Each wall is flat, endless, passes through zero and stands at right angles to its row. A trip goes straight from one point to another. List the walls that it crosses, first one first.

Walls:
(1): [-45  32]
(2): [ 15 -68]
(3): [-13  11]
(4): [-63 -47]
(5): [-44  -4]
Trips:
[-60 -51] to [24 -6] => 3, 1, 5, 4
[-49  43] to [-5 19] => 4
[-34  21] to [-9 -8] => 2
[ 2 -7] to [18 -5] => 4
[13  8] to [ -6 -16] => 2, 4, 5

Walls:
(1): [ -9   4 -19 -30  20  -1  55   1]
(2): [ -9  26 -29  14  36  -7 -19   4]
(3): [-12 -30 -42 -12   5 -29  -9  18]
(4): [-11  -1  10   4 -30  -1 -10  58]
(5): [-56  56 -92  18  -5  47  16 -25]
Trips:
[-30  -5  44  -2 -41 -48 -11 -17] to [ 14  49  48 -18  -7 -42  11 -24] => 4, 1
[ 57  12  10   3 -41 -51   9 -28] to [-41 -11  -6   3  -5  24  -8  52] => 4, 3, 5, 2
[ 27 -59  15 -43  42 -51  -3  18] to [ 36 -49 -49  31  33  53 -28   8] => 2, 1, 5
[-30 -36 -22  -9 -32  -7  22  -2] to [-39  30   1 -34 -22  11  26   0] => 3
[ 19  25   7 -26 -21  17 -22   1] to [-12  32 -12  18 -18 -30  78 -61] => 5, 4, 1
[-30  38  44   1 -21 -34  11   3] to [-36 -16  -9 -15  17 -22   9  -6] => 1, 3, 2, 5, 4

Walls:
(1): [ 15 -18 -41  56  43  -9  30  28 -40 -14  -9  48 -39  25]
(2): [  9 -12 -31  26 -17  41  36 -41  -3 -28  43  19 -11  31]
(3): [  6 -15  14  23  -7 -18   2   3 -15 -42   6   9  26 -20]
(4): [ -7  13 -55   4 -22  33  50 -46   3  -3   0  -7  19  -7]
(5): [ -7  23 -23 -33  17  57  43 -38  24  24  14  50 -64   0]
(6): [-36  -4  25 -26 -14 -69 -61   3   1  41  18  -7  15 -13]
Trips:
[-14 -43  -6 -13 -10  17  40   1  18  -2   3  51  -8  52] to [ 32 -44   3 -45  65   3  38 -32  38 -23 -24 -12  53 -30] => 3, 1, 2
[ -4 -20 -25 -20  -8  33  22   5  27 -24   1  25   4 -38] to [ 42  47 -14  63 -64 -50  42 -27   4 -58 -36   7   8 -58] => 1, 5
[ 10  -7  32 -12  44  -1 -31  56   8 -64  34  57 -41  -6] to [ 15   2 -14  53  38  13 -78  10 -42  14 -28   1  -7 -54] => 5, 6
